Each row is a point. To make a cloud, some directions were put in groups of two or more. Within a group, all points are equally far from the middle, so they leave a hole (a ring in 2 directions, a hollow ball in 3). The other directions are filled evenly. Then the cloud was stretched, turned, moved and blurred a little. How many holes are there, and how many directions does each take, smallest first?

Cloud:
-18 23 -57
-13 -1 27
-50 30 75
-5 -7 -23
-43 -23 -49
-103 -21 15
-92 37 -19
-31 22 -20
22 -38 -1
46 -48 41
17 30 7
-86 -53 13
-62 40 40
-28 45 25
-33 11 37
-26 -28 -48
-43 -21 -60
-59 -9 15
-59 -61 -14
-51 2 5
-40 -78 -26
-7 -54 -11
Holes: 0

Cloud (27 x 4):
-9 54 52 -28
26 -58 54 -12
-8 66 -29 -7
-3 -18 78 -24
25 50 16 -58
61 -34 41 28
-11 0 65 -66
45 41 50 1
-27 59 19 -53
13 -62 17 53
-38 57 30 -2
-78 27 -5 -35
67 11 1 -39
-9 -50 -9 -47
17 57 -38 26
-5 66 -18 26
-81 21 -25 16
82 25 13 2
53 47 -29 16
-57 -13 -9 -57
17 41 25 45
-52 -8 9 58
14 57 48 -36
39 -18 -42 69
-40 -28 -63 35
-65 -37 -42 0
62 -41 -12 -13
Holes: 1 (4)

Cloud, 88 rows:
56 31 -49 32 33 2 11 19
38 -22 29 -10 -78 28 7 -32
20 -28 99 -17 -21 12 20 -50
23 -30 80 -6 14 -36 28 58
-21 18 -18 -53 47 -2 -12 -37
-54 -22 14 -55 -21 10 -24 -62
-42 45 29 -32 -19 34 -28 25
-10 -8 -121 -70 7 2 41 14
22 -19 -35 42 54 -6 4 27
28 35 76 -10 18 17 46 74
-3 23 32 12 4 20 -42 54
73 11 50 16 -51 77 12 -10
29 24 58 -52 -52 30 51 -9
61 22 81 15 8 58 24 52
-4 18 -33 -72 55 -23 -2 0
15 -31 -51 -3 -26 42 3 59
-45 32 -53 -78 7 -7 88 16
-60 -34 -31 -19 11 52 19 46
-7 3 50 20 -32 59 67 20
11 37 -12 -59 -36 -5 -31 -3
53 -63 44 35 -2 45 -8 9
62 14 -78 -9 -19 6 19 7
-25 -38 -33 35 32 -40 39 43
-41 -2 -6 27 -33 -19 57 -6
13 8 -95 -46 8 56 22 34
78 -23 56 19 43 41 27 61
-71 -20 15 -60 28 -5 48 34
-20 -26 -16 -4 -10 -65 60 -4
4 -10 -16 29 -10 43 77 -60
-19 -1 28 4 -10 73 81 24
-34 -6 6 19 -34 -17 54 -63
-14 -39 59 -58 35 35 7 71
-24 -38 17 -13 48 74 -11 40
-12 5 -90 -12 -7 56 13 -9
14 -23 -35 -49 4 94 52 -14
33 42 17 -37 51 57 23 -50
99 30 -13 -21 36 26 57 30
15 -27 0 -4 -5 -33 -5 -54
-37 -29 -23 -34 -40 -58 16 14
-58 51 47 -31 -21 61 52 -17
73 -28 2 30 38 15 -13 56
96 -7 75 -8 13 36 7 17
-11 21 26 30 31 -54 12 12
-5 63 25 -28 53 6 54 -15
-73 4 -29 -70 -26 -14 24 20
-22 37 -19 15 9 14 -11 58
13 54 -58 17 18 -11 1 -20
-10 -27 -6 -18 29 102 41 -42
-25 21 39 25 -19 85 74 -18
10 76 52 -21 6 14 47 -55
-47 -46 39 -42 -18 24 -32 12
-52 30 44 -25 46 21 -17 35
-6 -37 -79 -51 25 -44 7 2
9 32 35 0 2 70 69 48
-45 -5 -2 -36 -60 -10 -8 3
-8 -60 15 -3 -40 11 -11 43
11 -29 -31 -72 28 -21 -22 6
4 11 8 11 49 89 -44 -6
17 -26 11 67 32 32 15 -25
14 -21 -7 -26 20 34 75 -51
65 -36 -6 -35 -49 1 51 9
-17 39 -34 -4 -24 -61 41 36
12 -18 24 -56 -22 63 48 -77
82 -33 31 -41 47 42 38 35
15 13 28 -68 -45 26 65 -34
-15 -15 -1 24 11 39 86 -34
0 56 72 1 -22 7 46 4
-25 41 105 -10 30 26 25 -20
44 5 0 -50 -48 -19 69 -3
-47 -29 14 -72 -41 23 -13 -13
59 22 98 -7 16 98 8 19
22 -74 8 16 -7 0 19 78
77 2 45 -21 10 -29 11 0
-29 78 32 -15 42 49 34 -45
-4 -22 21 -32 -5 48 83 80
1 21 46 27 -54 43 -24 9
-47 -5 31 -42 17 -25 -36 1
-86 -2 7 -6 33 16 -11 -35
-27 52 -44 -4 52 26 -4 24
-12 -12 12 40 43 -25 -6 62
-10 3 -10 -53 -13 51 69 -75
98 16 -17 19 27 16 19 31
-44 4 44 -41 -24 76 44 27
6 -7 4 67 36 26 -8 -37
19 31 59 45 52 51 42 6
11 -5 -18 -59 -29 72 -9 42
27 3 37 32 20 0 -22 75
9 51 -2 -2 2 -62 5 -3
Holes: 3 (2, 2, 3)
